Each row is a point. Each copy is the shape, with its points in the same order, turned, moved and blurred by noise. Is it also mirrored, or only turned?
In the rows, 128 means zero.

Shape, 5 rows:
[[ 98 153]
 [160 142]
 [ 88  90]
 [125  91]
 [144  90]]
Copy 1 (5 x 2):
[[133 184]
 [117 123]
 [197 167]
 [180 132]
 [173 114]]
Copy 1 is: mirrored
Copy 2, 5 rows:
[[ 95 123]
 [154 109]
 [ 81 182]
 [127 164]
 [147 158]]
Copy 2 is: mirrored
Copy 3:
[[101 159]
 [ 90  95]
 [164 147]
 [152 111]
 [145  95]]
Copy 3 is: mirrored

Shape (5 x 2):
[[128 154]
 [157 162]
 [138 141]
 [123  49]
 [118 109]]
Copy 1 (5 x 2):
[[137 157]
 [172 148]
 [149 138]
 [ 83  59]
 [110 119]]
Copy 1 is: only turned
Copy 2:
[[142  91]
 [170  88]
 [151 101]
 [124 199]
 [118 139]]
Copy 2 is: mirrored
Copy 3 (5 x 2):
[[101 119]
 [ 82 144]
 [109 132]
 [195 161]
 [148 129]]
Copy 3 is: only turned
Copy 4, 5 rows:
[[148 121]
 [148  90]
 [133 115]
 [ 49 158]
 [109 144]]
Copy 4 is: only turned

Shape, 7 rows:
[[ 97 168 140]
 [163  82  77]
 [157 120 139]
 [116 129 116]
 [ 71 176 118]
 [138 117 100]
 [129  68 106]]
Copy 1 (7 x 3):
[[168 152 169]
 [117  74  85]
 [105 109 145]
 [150 125 129]
 [203 157 154]
 [139 100 118]
 [112 117  78]]
Copy 1 is: only turned
Copy 2:
[[ 73 138 115]
 [195 113 121]
 [143 167 127]
 [117 122 123]
 [ 59 104 108]
 [148 124 115]
 [171 112 158]]
Copy 2 is: only turned
Copy 3 (7 x 3):
[[146  94 122]
 [ 47 167 107]
 [111 157 135]
 [103 117 117]
 [139  65 105]
 [ 87 138 107]
 [ 48 135 141]]
Copy 3 is: mirrored

Shape:
[[103 101 115  94]
 [180 162  86 178]
 [149 126 103 177]
 [151 170 140 113]
 [165 123 156 113]
 [145 152 150 107]
 [ 79  78 164 134]]
Copy 1 (7 x 4):
[[134 126 158  81]
 [119 173  60 170]
 [101 134  86 152]
 [123 185 150 156]
 [146 136 155 168]
 [121 167 158 146]
 [ 86  80 171  99]]
Copy 1 is: only turned
Copy 2 (7 x 4):
[[ 95 173 138 179]
 [180 106  79 141]
 [142 106  96 145]
 [161 151 152 125]
 [124 145 142 110]
 [146 153 156 128]
 [ 69 112 175 190]]
Copy 2 is: only turned
Copy 3 (7 x 4):
[[138 178 154 142]
 [178  71 116  98]
 [154  87 115 137]
 [126 122 138  71]
 [116 116 180 107]
 [112 135 154  86]
 [ 82 162 138 183]]
Copy 3 is: mirrored

Shape (8 x 4):
[[104 146 112 114]
 [ 95 137 106  89]
 [116  88 150 139]
 [112 110 105 133]
 [177  95 133 116]
 [100 117 149 119]
 [192 211  87 125]
 [179 169  82 132]]
Copy 1, 8 rows:
[[164 101 105 141]
 [188 110  95 142]
 [159 146 163 152]
 [154 131 118 166]
 [130 181 127 117]
 [175 118 149 138]
 [ 84  97  49  85]
 [ 98 121  67 118]]
Copy 1 is: only turned
Copy 2 (8 x 4):
[[ 81 127 120 100]
 [ 91 103 105  92]
 [116  85 166 142]
 [110 111 154 102]
 [176 113 138 128]
 [ 98 100 134 141]
 [150 222  92 114]
 [153 186 129 100]]
Copy 2 is: mirrored

Shape:
[[ 62 100 118 128  93 144]
 [158 152 187 135 138 159]
 [133  90  82 134 160 125]
 [130 119  97 117 147  88]
 [144 126  86  93 136 138]
 [ 73 139 112 125  93 117]
 [ 54 131 164 105 129 141]
 [170 154 191 143 134 128]
 [148 107  87 110 158 102]
 [177 166 157 135  96 154]
 [167  90  90  85 113  96]
 [156 195 184 128 111 147]]
Copy 1, 12 rows:
[[134 114 140 173 116  64]
 [131 149  67 130 164 155]
 [ 76 148 124  83  94  97]
 [ 93 102 139  87  93 123]
 [101 164 133 122  83 136]
 [138  89 167 153 131 108]
 [106  77 118 195 138 112]
 [139 129  62 118 168 166]
 [ 82 122 122  92  98 126]
 [166 165  93 117 149 167]
 [124 136 112  79  49 125]
 [149 130  92 131 180 182]]
Copy 1 is: only turned
Copy 2:
[[171  76 101  90 112 131]
 [ 91 133 157 153 149 173]
 [110  94 125 146  74  88]
 [125 143 106 148  85 101]
 [116 102 112 180  74 131]
 [165 110  76 104 106 142]
 [171 100 100 120 177 126]
 [ 97 157 166 145 148 165]
 [120 134 120 163  76  95]
 [ 88 128 148 148 116 201]
 [150 129 151 162  43 120]
 [100 145 140 153 161 207]]
Copy 2 is: only turned

Shape, 14 rows:
[[134 111 179 123 119 183  96  92]
 [ 95  82  94 173 117 121 159  97]
 [184  80 167 164  93 161 164 103]
 [138  93 121 137 147 141 177 175]
 [157  97 116 184 160 153 144 124]
 [ 75 160  94  91 111 200 117 109]
 [148 158 100 128 183 119 136 177]
 [122 151 160 168 183 109  92 138]
 [134 166 118 149 130 136 124 100]
 [131 106 101  78 100  89 145  95]
 [108 139 164 159 163  98 150 109]
 [124  82 100 139 100 140 163  78]
 [ 86 170 105 105 124 190  91 185]
 [150 158  97 132 103 127 120 134]]
Copy 1, 14 rows:
[[182 102  94  92 136 145  90 155]
 [104 144 162 156 156 184 122 168]
 [124  72  90 122 200 176  95 128]
 [ 73 126 129  93 176 130 160 148]
 [ 93 157  90 121 182 149 106 163]
 [146 128 125  97  40 162 137 173]
 [ 79 166  97 120 127  76 159 137]
 [159 171  90 147 162  76 138 171]
 [136 144  87 155 111 136 131 140]
 [124 122 180 143 116 133 108  92]
 [160 165 116 150 173 129 163 140]
 [112 119 153 139 144 192 104 134]
 [120 117 110  89  59  92 155 204]
 [ 99 114 105 157 103 113 130 137]]
Copy 1 is: only turned
Copy 2, 14 rows:
[[151  95 148 134 167 115  60 144]
 [141 101 128 171 110 106 168 180]
 [115 110 226 159 161 114 110 167]
 [ 82 130 136 152 171 149 170 130]
 [136  94 165 145 152 156 168 134]
 [128 116  54  99 119 152  83 175]
 [110 135 112 115 118 177 164  78]
 [149  90 128 157 123 148 132  55]
 [147 109 145 133  90 148 112 135]
 [ 84 137 130 113  93  69 136 150]
 [107  83 143 186  98 124 124 108]
 [116 111 144 139 121  98 143 198]
 [140 165  47 125 149 178  95 127]
 [139 160 135 112 101 140 125 127]]
Copy 2 is: only turned
Copy 3 (14 x 8):
[[195 181 156 129  98 135 139 111]
 [123  91 155 188 111  78 156 102]
 [167 169 201 175 133  71  87 115]
 [140  98 173 160 178 133 108 113]
 [165 116 156 148 172  71 150 105]
 [103 182 114 146 120 185 181  86]
 [121 100 138  95 198 140 133 141]
 [181 102 106  78 145 102 127 120]
 [118 159 128 103 121 106 142 122]
 [101 110 201 142  89 142 150 163]
 [151  91 140 101 110  99 107 100]
 [129 133 191 183  99  90 158 109]
 [122 161  82 142 155 198 144 125]
 [102 153 134 141 139 118 134 159]]
Copy 3 is: only turned
Copy 4 (14 x 8):
[[162 104 184 140 148 155 176 110]
 [114 122 173 182 121  96  76 163]
 [138  79 196 188  69 104 162 111]
 [ 81 119 131 183 117  77 127  91]
 [120 133 141 216 125 115 141 128]
 [ 99 187 180  93 157 163 109 104]
 [ 96 163  56 156 129 100 135 109]
 [147 151  99 160 178  92 172 166]
 [145 166 130 137 105 126 135 159]
 [141  82 121 104 104 116  73 116]
 [160 140 136 152 138  47 133 151]
 [129 108 183 162  98 120  86 132]
 [ 57 188 124 104 169 144 163 101]
 [118 133 118 123  90 136 136 142]]
Copy 4 is: only turned

Shape, 12 rows:
[[149 127 129 135  57  72  52 136]
 [ 78 101 135 133 132 184 120  99]
 [ 92 124 123 159 158 153 104 140]
 [130 142 144  54  82 117  96 127]
 [ 94 158 132 106 142 118 117  48]
 [104 135 149 146 157 156 142 120]
 [170 102 166 101  83  84  87 138]
 [110  92  89 137 163 147 121 125]
 [ 92  68 144 143 175 148  98 133]
 [182 144 129 126  97 126  58  97]
 [104 111 121 139 131 146 153  97]
 [ 87 131 119 127 178 160 132 113]]
Copy 1 (12 x 8):
[[189 167 150 188 148  71  98 177]
 [108 146 110  83  77 113 152 156]
 [149 118 114 121  83 123 177 147]
 [126 143 182 126 156  60 101 135]
 [147 107  92  68 134  87  93 129]
 [125 119 103 111  86 119 152 109]
 [123 150 149 196 161  75  97 156]
 [130 136  97 103 125 142 181 158]
 [101 109 107 130  87 138 164 186]
 [154 157  99 152 154  29 130 156]
 [123 154  94  95 106 133 133 123]
 [126 102 104  84 102 126 166 131]]
Copy 1 is: only turned
Copy 2 (12 x 8):
[[158 155 185 164 186 135 167  76]
 [193  61 131 128 134 119  93 163]
 [149  83 165 110 164 147 102 178]
 [146 108 139 146 162  99 102  45]
 [181  94 170 107  94 149  75  94]
 [135  64 150 115 122 136  99 155]
 [136 132 147 142 157 105 180  71]
 [161 125 124  95 149 131  96 175]
 [176  75 124  78 165 133 139 170]
 [160 144 208 144 142  84 133  97]
 [156  95 126 135 109 146  95 153]
 [156  76 143  88 132 143  71 165]]
Copy 2 is: only turned
Copy 3:
[[ 99  48 130 157 177 120 137  59]
 [116 140  91 108 110 102 169 155]
 [104 152 131 129 114 151 151 142]
 [145  77 118 119 105  76 130  57]
 [149  77 140  61 118  93 137 154]
 [128 126  98 109  97 142 130 158]
 [ 96  70 103 153 141  93  93  64]
 [103 148 140 151 108 109 137 165]
 [ 79 180 114 133 118 111 125 141]
 [ 67  28 116 136 116 116 143 102]
 [144 119 102 130 117 108 133 176]
 [138 152 141 106  83 123 138 180]]
Copy 3 is: mirrored

Shape, 13 rows:
[[177  59 153 136 161 133 161 120  90]
 [ 49 107  93 152 104 119 153 157 134]
 [ 80 174  93 145 165 120 103 116  85]
 [119 140  87 134 105  83 127 137 127]
 [ 82 147 160 125 149 114 185 119 184]
 [122 168 119 140 167 154 108 104 112]
 [166  97  99 157 135 168 177  80 157]
 [141 131 160 141 147  69 149  97  91]
 [126 122 103 125 146  92  78 100 156]
 [153 152 107 160 206 114 148 158  93]
 [151 153 125 143  58 149 101 122 170]
 [118 173 142  77 127 152 157  91 193]
 [158 159 145 121 127 150 149 114 122]]
Copy 1:
[[ 90 132 152 103 145 128 199 174 181]
 [117 148  99  93 132  76 115 127  53]
 [126  92  65 127 114 159 150  78  95]
 [143 149 101 153 104  94 125 120 118]
 [117  69 142  77  84  87  96 147 116]
 [155  77 102 116 130 172 146 106 138]
 [176  97 129  74 146  72 192 146 168]
 [ 84 113 147 144  95 116 157 112 163]
 [136 105  63 155 131 111 114 143 161]
 [132 101 111 126  81 172 196 152 111]
 [201 121 150 154 170 101  92 120 129]
 [173  85 139  68 105 116  62 125 172]
 [160 112 158 107 122 140 136 121 154]]
Copy 1 is: only turned
Copy 2, 13 rows:
[[ 40 150 135  88  84 123 165 144 161]
 [128 120 150  97 138 134 109  26 118]
 [142 155 179 186  98 157  91  91 135]
 [133 104 181 139 144 100 116  92 118]
 [179 162 102  78 108  87 113  95 130]
 [132 165 128 182 101 142 114 129 136]
 [100 149  86 145 110  84 192  90 163]
 [122 127 160 109  53 112 126 145 125]
 [108 164 164 158 125  72 113 114  89]
 [142 175 184 135 107 167 170 141 164]
 [119  94  88 164 172  93 132 121  89]
 [165 156  70 139 131  59  92 123 148]
 [122 123 103 143 118 113 126 153 155]]
Copy 2 is: only turned
